Every row gives one point. Each copy is the shape, with its points in the same order, turned, moved and blurred by noise. Some copies are also mirrored. Which?

Shape, 9 rows:
array([[ 0.02, -2.73, -1.13],
       [ 4.23,  1.28,  0.35],
       [-1.46,  1.33,  1.58],
       [-1.45, -0.64,  1.85],
       [-2.66, -0.75,  1.01],
       [ 3.67,  1.40, -2.98],
       [ 0.49, -0.76,  0.61],
       [-0.87, -3.24, -1.35],
       [ 3.17,  1.00, -1.14]])
Copy 1 (9 x 3):
array([[ 0.22,  2.93,  0.18],
       [ 0.96, -1.13,  4.53],
       [ 0.68, -1.92, -1.27],
       [-0.85, -0.61, -1.36],
       [ 0.02,  0.05, -2.45],
       [ 3.75,  0.83,  4.24],
       [-0.08,  0.24,  0.58],
       [ 0.15,  3.42, -0.73],
       [ 2.15,  0.06,  3.65]])
Copy 1 is: mirrored
Copy 2, 9 rows:
array([[ 3.10,  0.08, -1.85],
       [-1.39,  3.93, -2.33],
       [ 0.19,  0.25,  2.39],
       [ 2.16,  0.78,  1.82],
       [ 2.28, -0.54,  1.92],
       [-2.11,  1.33, -4.45],
       [ 1.72,  1.72, -0.61],
       [ 3.78, -0.68, -1.86],
       [-1.26,  2.05, -2.59]])
Copy 2 is: only turned
Copy 3:
array([[ 3.13,  1.90,  0.96],
       [ 0.28,  2.27, -4.28],
       [-1.43, -0.12,  0.28],
       [-0.44,  1.78,  1.78],
       [ 0.35,  0.32,  2.51],
       [ 2.32,  0.27, -4.62],
       [ 1.05,  2.39, -0.38],
       [ 2.92,  1.38,  1.41],
       [ 0.87,  1.14, -3.60]])
Copy 3 is: only turned
